Rows are points. A path goes straight from each point to the next, and from the last back to the first. The post is the endless flat space through its rows: a point in 2 columns, a line in 3, a plane in 4, and so on, so that a path can go around it. How many times does the path go around the post? Going back the other way cancels.
In the rows, 128 means zero.

Post (1 x 2):
[[118 128]]
Path (24 x 2):
[[ 71 148]
 [ 87 136]
 [ 66 111]
 [ 93 159]
 [152 157]
 [159 121]
 [149  86]
 [ 84 106]
 [ 99 136]
 [112 163]
 [152 140]
 [137 152]
 [110 143]
 [ 88 123]
 [102  92]
 [109  75]
 [ 99  96]
 [104 112]
 [ 79 121]
 [ 92 167]
 [148 162]
 [140 126]
 [130  93]
 [ 94 108]]
Times around: 2

Post (5 x 6):
[[112 161 146 116  92 130]
 [120 116  98 156 153 123]
 [143 160 130  81 107 137]
 [117  80 114 156 156 143]
 [128 101 121 174 196 147]]
Path (20 x 6):
[[ 98 141 173 132  93  91]
 [164 154 149 151 156 133]
 [154 109  97 126 161 155]
 [101  93  78 160 133 134]
 [ 98 178 175 137 127 143]
 [126 128 103 150 214 112]
 [134 109 102 139 137 110]
 [105 107 125 218 119 128]
 [118  65  70 206 132 147]
 [115 109 112 169 107 151]
 [190 119 136 124 144 141]
 [155  90 129 119 144 126]
 [113  93 124 122 159 133]
 [125 167 179 102 181 168]
 [142 101 107  98 150 110]
 [154  92 104 161 155 103]
 [155 143  80 109 118 118]
 [124 101  80 129 142 150]
 [128 129  93 115 180 143]
 [ 77 130 111  92 113 107]]
Times around: 2

Post (10 x 11):
[[ 86 139 164  99  81 202  82 125 100 119  67]
 [122 110 102 137 124 161 105 155 119 126 149]
 [117 126 117 169 119 153 103 138 100 127 103]
 [143 145 144 143 125 136 146 159 143 163 133]
 [129 127 164 157 111 150 101 154 140 131 153]
 [157 127 124 144 108 119 108  77 161  93 154]
 [148  95 139 145 220  93 110  84 177  58  98]
 [141 157 160 116 134  96 128 153 118 142 152]
 [139 146 164 138 120 125 158 148 108 129 174]
 [ 84 162 118 164 118  90 133 135 147 118 112]]
Path (30 x 11):
[[160  80 110 143 132 119 118 109 148 107  99]
 [139 142 101  64 137  64 110  99  80  84  81]
 [132 155  82 145 112 104 128  87 167 102 112]
 [107 169 141 136 130 147  75 121 161 133  91]
 [122 135 134 162 138 125 117 149 177 162 136]
 [ 80  94 148  98 181  92  97 147 145 109 130]
 [146  73 132 172 153 122 105 156 140 141 162]
 [ 67 110 144 186 103 223  75 187  83 158 100]
 [153 149 134 172 150 160  88 127 162 152  94]
 [108 142 119 123 190 127 120 140 104  81  96]
 [161 109 113 100  99 144 102 117  81  89 123]
 [100 124  88  83 106 160 109 118  82 116  76]
 [124 107 156 162 144 167 150 112 127 149 138]
 [ 92 200 164 119 103 130 150 136  80 137 152]
 [138 146  98 110 141 156  77 168 174 144 104]
 [131 136 129 114 118 184 100 119  71  49 112]
 [ 91 158 183  68 151 182 115 144  94 100  80]
 [ 75 166  99 160 115 103 157 126 113 129 185]
 [141 158 169 136 102 102 194 121 120 187 178]
 [ 82 148 152 119 112 172 113 130 136 153 100]
 [131 191 145 147 111 122 142  86 135 101 148]
 [131 136 128 161  98 135 125 100 113 123 164]
 [152 124 143 114 145 132 147 148 139 169 116]
 [150 109 143 157 103 150  80 126 150 107 111]
 [127 125 132 158 141 127  86 156 119 107  97]
 [122 147 149 150 127  94 156 142 123 110 139]
 [180 121 136 136 182 141 109 173  89 143 107]
 [151 167 154 138 131 159 144 123 187 131 169]
 [102 174 155 100 160 115 134 170 170 111 117]
 [119 142 134 124 157 102 109 189 100 124 128]]
Times around: 0

Post (17 x 18):
[[ 99 162 146 115  88  44  48 179 142  53 161 120 138 149 207  96 153 174]
 [141 168 132 137 127 107 145 142 189 130 153  98 117 130  90 140 127 115]
 [112 130 175 141 110 148 156 131 169 154 145 113 110  78  92 166 137 107]
 [137 118 100 114 152 139 150 110  91 144  96 126  81  89 121 191 117 137]
 [147 159 135 124 127 130 130 139 116 102  73 159 117 122 136 149 119 115]
 [106 167 125 127  91  75 125 122 204 102 180 158 167 146 161 118 145 119]
 [144 125 151 141 141 124 159 120 127 176  97 115 154 108 114 171 129 110]
 [149  85 116 155 162 141 122 129 113  96  98 147 132 148 132 159 102 128]
 [140 154 141  89 121 156 168 111 181 131 123 111 156 106 111 143 118 121]
 [127 171 143 122 101 115 122 102 163 106 169 119 133 134 143 115 182 114]
 [107 123 156 109 147  88 111 125 109  98 127 134 115 122 140 120 109 116]
 [139 113 137 124 126 128 148 141 103 102  99 159 130 136  73 135 148 150]
 [172  88 128 135 134 151 139  95 115 167  81 134  86 128 114 162  70 124]
 [146 133 135 135 152 137  98 123  59 117 120 150 118 111 103 169  73 124]
 [162 171 157 115 140 113 157 132 191 129 170 143 142 112 124 114 156 145]
 [153 110 114 128 134 128 112 109 163 149  73 137 123  89  84 153 121 120]
 [149 108 120 152 118 136 138 110  78 119  95 128 124  90 128 132  91 116]]
Path (31 x 18):
[[ 96 135  84 116  86  74  86 124 172 129 105 107  72  70 120 138 115 102]
 [141 125  91 125 160  96 126 141 111  87 114  94 155 127 142 160 122 137]
 [107 162 133 158 133  61 148 175 174 132 136 126 140  71 123 182 149 130]
 [121 153 129 109 121 115 156  92  77  98 129 178 141 123  77 131 104 111]
 [165 174 118 118 141 107 132 115 121 187  89  73 142  91 118 159 167 185]
 [140 145 135 140 160 157 147 107 118  89 119 144 162 127 146 121 119  85]
 [160 155 149  93 177 129 101 139 112  85 172 174 137 149  59 124 161 134]
 [123  69 109 119 128  80 126 183 134 107  49 118  87 119  92 195 134 155]
 [164 162 156 160 148 128 155 149 128 127 113 145 179  72 122 155  84 115]
 [126 179 153 114 117 107  98 115 112 114 134  99 127 108 144 200 123 135]
 [ 97 113 134 170 137 137 135  73 144 131 165 140  91 131  96 144  83  92]
 [145 152 142 140 112 135 110 106 122 119  98 105 145 101 156 110 122  97]
 [ 80 103 117 139 124  68  92 134 175 120 175 133 134 136 161 141 214 121]
 [100 147 129  79  80 142 124 128 152 127 146  81  51  87 128 136 186 137]
 [140 187 168 155 104 138 140 157 139 151 103  80 112  88 134 181  94  53]
 [160 128 214 117 105 124 176 125 124 103 149 128 181 132  87  86 139 143]
 [126 187 159 165 100 122  91  97 155 134 133 183 139  94  41 155 101  91]
 [166 163 131 110 183 169 186 112 106 142 109 171 126 160  49 136 124 149]
 [120 136 139 148 143 107 146 191 107 148 134 120 110 153 121 146 151 143]
 [104 103 146 137 129 153 117 122  66 133 170 125 172 100 156 195 112 106]
 [146 148 104 148 115 115 123 117 137 148 141 149 160 153 141 133 122  82]
 [133 128 114 168 119 138 148 151 100 136 121 101 149  86 141 134 168 115]
 [167 180 153 138 133 139 193 166 101 111  98 119 114  82  95 138 146 100]
 [127 130 154 171 112 132 142 125 134  90 150 137 173  90 113 168 161 116]
 [110 120 136  96 136  58 123 130 170 135  58 160  81 117 150 164  86 164]
 [ 94 161 144 125  88 130 104  85 122 150 116  63 138  66 121 130 124  89]
 [105 103 120 109  90 114 144 128 144 149  99 116 162  80 110 102 210 163]
 [126  98 201 107 146 156 130 120 142 139 107  60 169 120 136 145 103 161]
 [105 123 126  93 147 100 163 126 148 117 116  74 107 137 155 167 105 154]
 [191 166 158 120 160 168 171 107 111 140  98 143 108 109 167 136 141 141]
 [ 59  87 170 165 124 128  64 140 145  91 219 105 145  86 130 110  73  89]]
Times around: 4

Post (17 x 18):
[[108 154 118 141 111 141 130 122 114 106 149 111  78 100 129 131 141  77]
 [193 115 139  88 160 138 100 124 130 145  92 108 110 170 110 162 117 127]
 [ 83  94 138 132 151 168 122 148  88 124 133 195  99 143 158 124  93  92]
 [122 130 111 125 122 135 146 150 142 121 117 159 125 133 101 106 132 144]
 [ 47  86 142  88 126 140 155 171 114 166 113 149 107 113 174 113 148 136]
 [141  81 120 179 123 123 125 108 161 100 124 118 122  90 150  76  86  87]
 [166 116 151 136 120 125 105 123 141 106 101 174 133 115 129 113 135 103]
 [ 88 152 140 134 115 130 153 179  96 138 123 105 114 123 143 154 173  76]
 [144 127 121 141 128  85 118  71 135  96 130 116 125  94 107 126  84  80]
 [105 106 132 102 132 107 153 147 170 167 145 163 113 133 180 135 136 115]
 [107 110 134 108 120 166 115 138 133 151 139 115 130 146  71  74 127 118]
 [103 103 135 163 151 146 110 109 151 139 132  87 118  87 115 132 131 139]
 [119 145  70 104 132 126 114 130 146 145 110 130 115 152  97 129 165  94]
 [150 151  91 119 119  87  92 101 125 147 144  89 145  98  84 119 154 134]
 [ 64 106 107 147 108 107 151 119 127 152 121 131 133 125 179 147 161 148]
 [120 113 133 111 146 169 114 103 122  92 127 162 148 109 159 139  86 105]
 [116 207 124 130 138 129 121 120  91 142 107 149 130  98 182 147 128  98]]
Path (30 x 18):
[[125 176 152 178 154  60 114  81 120 134 148 108 121 111  87 141  81 137]
 [107  68 108 115 138 137 107 137 125 122  75 155 109 132 153 114 113  98]
 [119 117  86 134 147 156  84 109  83 150 121 141 116 124 111 123  82 100]
 [111 143  59 113 157  85 172 129 113 141 153 167 121 139 132 155 109  95]
 [ 99 114 155 172 157 148 120 142 103 118 135 155 101 108 176 157 194 132]
 [147 145  99 115 129 104 103 108 141 101 113  89 143  83  93 115 152 122]
 [ 79 162 133 166 104 115 127 125  76 144 126 118 100 121 194 103  60  79]
 [181 134 106 119 108 122 130 180 181 137 118 126  91 130 143 188 197  84]
 [111 114  78 109 102  87 134 114  84 128 117 153 119  83  82 107 151 140]
 [174  90 190 138 158 173 113 116 141 106 165 131 106 107 162 118 129 112]
 [145 177 111  81 155  71 136 143 134 126 133 160  95 103 101 131 115 124]
 [106 134 143  69 140 107 119 113 109 112 153 179 105 134 113 122  43 108]
 [137 133 119 146 134 127 109 131 126 126 127 153 131 109 138 161  83 104]
 [ 78 195  32 129 170 114 157 165 118 244  69  77 166 112 148  97 138 169]
 [146 142 144  72 131  91 109 133 122 181 123 153 115  99 155 109 172 120]
 [119 106 128 161 132  70 130  95 162 170 180  80  75 115 146  86 109 104]
 [124 107 151 130 126 113 137 132 159 128 128 116  71 154 128 125 111  57]
 [153  73 144 160 124 104  71 152 132 170  97  72 131  99 108 122 139 116]
 [154 206  93 150 113  96 127  93 165 139 134  72 114  66 103 116 137  99]
 [138 135  88 106 129 145 110 123  92 164 162 115  62 142 113  86 152 107]
 [ 95 117  92 107 127 114 130 159 180 149 112  47 166  93  47 102 213 104]
 [ 81 146 129 137 112 127 144  97 145  88 141  84 156  99  49  94 103 130]
 [205 101 167 150 129 155  90 166 142  84  81 139 157 148 112 188 117  87]
 [132 165  85  96  84 137 126  80 117  84 150 148 118 139 134 137 105 108]
 [147 150 127 165 154 149  85 158 126 121 139  94  79 137  93 134 108  76]
 [137  84 173 150 194  97 115  78 161 137  95 120 166 134 166 199  97 126]
 [138  77 163 140 150 142 180 134 171 136 130 142 100 135 183  98 111 116]
 [104 170  55  89 119 118 138 102 116 177 120 117 145 125 126 124 137 173]
 [135 109 152  64 173 148 114 172 155 166 116 111 112 108 103 182  96  98]
 [145 130 133 192 138 152 105 166 125 120 141 137 107 110 145  94 107 126]]
Times around: 3
